Each row is a point. The last column is the point's height on a tilted bowl or saddle (a function of degree 2), plus a little noise. Count its main directions that bend up, bend down and stay straight.
(in the rows, 128 means zero)

Points (10 x 3):
[[179  93 108]
 [ 67 139 122]
 [103 132 132]
 [ 77 184  69]
 [141 127 125]
 [129 127 130]
 [153 129 116]
 [103 174  89]
 [ 91 198  49]
 [195 135  79]]
Directions: 0 up, 2 down, 0 straight

Points (18 x 4):
[[189  97 116  86]
 [107 153  99 158]
 [106 126  94 151]
 [150 154  98 137]
 [ 82 112  73 139]
 [ 72 126 128 159]
 [ 97 105 149 144]
 [241 122 102  27]
 [114  52 142 108]
 [180 162 143 101]
 [ 95  92 137 142]
 [149 124  82 126]
 [152 113 104 128]
 [ 93 182 120 156]
 [ 82 139  85 154]
 [ 67 132 141 155]
 [ 87 165 146 152]
 [184  61 179  46]]
Directions: 0 up, 3 down, 0 straight

Points (26 x 5):
[[157  60 105  89 118]
 [107  63 199  55  90]
 [123 109 155 182 102]
 [150  26 122 154  89]
 [154 127 166  49 102]
 [155 122 131 171  93]
 [118 131 158 164 110]
 [148 144 139 174  94]
 [ 42 165 139 155  85]
 [199 169  49 141  20]
 [ 76 169 125 105 100]
 [121  80  89 131 108]
 [116 163 134 163  95]
 [128 156 125 105 105]
 [ 63 145  86  74 108]
 [125  75 131 146 107]
 [158 139 111 162  83]
 [179 115 149  91 105]
 [143  98 173  94 115]
 [ 92 146 162  96 114]
 [127 138 144 111 114]
 [186 101 148 148  99]
 [171 150 122 124  92]
 [187 159  93 119  70]
 [ 60  58 120 143  94]
 [125 190 129 179  75]]
Directions: 1 up, 3 down, 0 straight

Points, 44 rows:
[[191 122 167 106 120 135 112]
 [134 171  93 123 151 164  92]
 [128  83 106 114  62 114 109]
 [100 148 171 143  51  76 105]
 [134 113 195 147 152 123 121]
 [195 134 142 156  95 138  84]
 [124  88 149  94 146  99 136]
 [ 84 157  98 130 137  82 105]
 [112 197 150  58 203  69  78]
 [150  77 166 125 145 118 129]
 [ 74 142  13 177  76 136   7]
 [107 145 127  84  84 100 124]
 [105  73 123 100  81 103 126]
 [117 143 125 133 132  97 124]
 [203 137 134 120 120 124  96]
 [121 122  89  90 133  70 108]
 [172  98 175 181 173 171  81]
 [111 142  91 172 152 101  95]
 [ 85 131  49  30  94 157  59]
 [ 95  75 175 174  66 178  76]
 [ 84 122 140  82 140 142 128]
 [134 139 101 203 165 132  77]
 [110 155 113 137 153 159 108]
 [237  87 148 137  78 144  60]
 [110 135 220 137 118 126 114]
 [167 108 103  63  72  54  87]
 [ 82 139  94  92 151 102 110]
 [157 119 146 175  97 129 100]
 [ 99 133 108 106 150 163 114]
 [ 88 104 138  73 136  99 133]
 [163 133 125 137 132  79 112]
 [149 114  86 110 166 120 106]
 [128 124 160 102  75 226  87]
 [167 181 139 173 166  98  83]
 [153  94 123  74 145 223  87]
 [ 97 144  99 122  84 163 103]
 [133  98 106 110 177 150 113]
 [131  89 150 170 177 121 111]
 [ 58  58 192  80 120  76 119]
 [158 146 176 157 177 100 108]
 [ 70  99 105 182 181 112  87]
 [128 156 196  52  62  96 111]
 [ 97 130  77 146 101 115  95]
 [ 83  99 126 130 115 133 126]]
Directions: 0 up, 6 down, 0 straight

Points:
[[242 157 102  41 113 128 109 129 116]
 [108  96 125 110  96  73 139 126 135]
 [133 153 119 117 112 163 133  70 141]
 [153 140  91 121 120 104  93  14 133]
 [104  99  59 181  86 103 157  40  61]
 [ 42 132 109 166  48 110 115  73  99]
 [148 106 160  99 233 161 122 162 148]
 [114 132  49 126 150 116 107 102 107]
 [186 117  97 135 110 207  55 164 136]
 [168 119  81 104 107 157  51 122 112]
 [121 107 132  88 142  94 119 188 152]
 [167 119 183 125 141 129 106 131 130]
 [129  96  71 189 157  78 127 110  94]
 [ 61 135  91 103 113 144 153 166 114]
 [ 86 140  84  88  75 193 124 155  68]
 [115  84 100  95  93  89 123 108 107]
 [127 103 202  61 113  63 166 160 179]
 [ 94  90 157 103 153  22  42 178 140]
 [127 155 129  97 118 128 161 153 166]
 [128 174  78 115 160 148 107 110 155]
 [ 87 115  98 142 160 148 129  63 107]
 [ 67 124 132 124 110 105 133 176 132]
 [108 156 137  99  74 137 146  63 156]
 [131 191 100 107  99 166 138 105 160]
 [153 129  82 187 124 133 178 123 133]
 [ 93 130 132 116  76 177 152  97 103]
 [ 30 105  88 179 155 170 122 104  43]
 [101 141 161 101 108  80  80 110 149]
 [152 138 124 155 143 215 157 112 147]
 [167 162 150 116  87 154 102  41 167]
 [211 113 154 134  86  55 152 161 156]
 [135 144  75 123 156 120 144 117 151]
 [179 146  48  76 132 135 117 135 144]
 [145  67 159 122 146 136 138 106 114]
 [187 108 202 143 206  92  65 101 113]
 [ 35 148 162 111 110 126 174 114 154]
 [119 127 153 152  73 118  95 111 142]
 [154 161 152 122  77 197 129 119 124]
 [116 143  98 161 151 115  81  49 128]
 [103  60 139 100 128 147 104 151  94]
 [ 35 143 132 115 166 169 121 126  93]
 [112 107  79 165  80 160 141 118  72]
 [144 102 157 192 109 129 227 101 148]
 [182 142 121 189 148 169 147 149 167]
 [131  83 116  85 115 152  91 101  84]
 [175  91 113 132 100  77 194 136 144]
 [168 101 107 133 107 201 135  99  94]
 [ 92 152 123 127 138 104  74  99 131]
 [161 162  80 142 115 106  92 113 157]
 [104 162 128 195  86 161  88 195 158]
 [ 88 109 146 102 144 148 141 140 117]
 [136 127 182 129 129 151 150 168 140]
 [101 156 161 161 141 123  57 110 156]
 [189  93 123 122  80 147 165 123  95]
 [213 208  86 134 161 161 142  45 229]
 [158 157 119 153 168 107 135 108 170]
 [ 81 141 159  98 131 141 136  87 140]
 [163 177 153  88 122 150 164 118 170]
 [ 78 186  80  95 131 222 150 155 123]
 [ 78 108  51 179  78 154 150 140  43]
 [139  62 146 143 154  85 128 149 126]
 [132 156 136 138 186 157 133 162 173]
 [140 109 139 146 142 182  96 143 121]
 [107 141 111 172  97 203  81 138 109]
 [ 29  86 135 166 136 155  52 105  52]
 [ 99 128 125 147  91 228  93 123  83]
 [106  96 163  61 174  80 181 193 206]
 [171 173 110 172 175 172 177 138 214]
 [111 135 114 147 175 159  72 133 124]
 [170 103 166 176 147  49 103  55 126]
 [148 207 151 135 176 138 117  81 219]
 [ 64 151  78 104 122 112  48 111  93]]
Directions: 4 up, 3 down, 1 straight
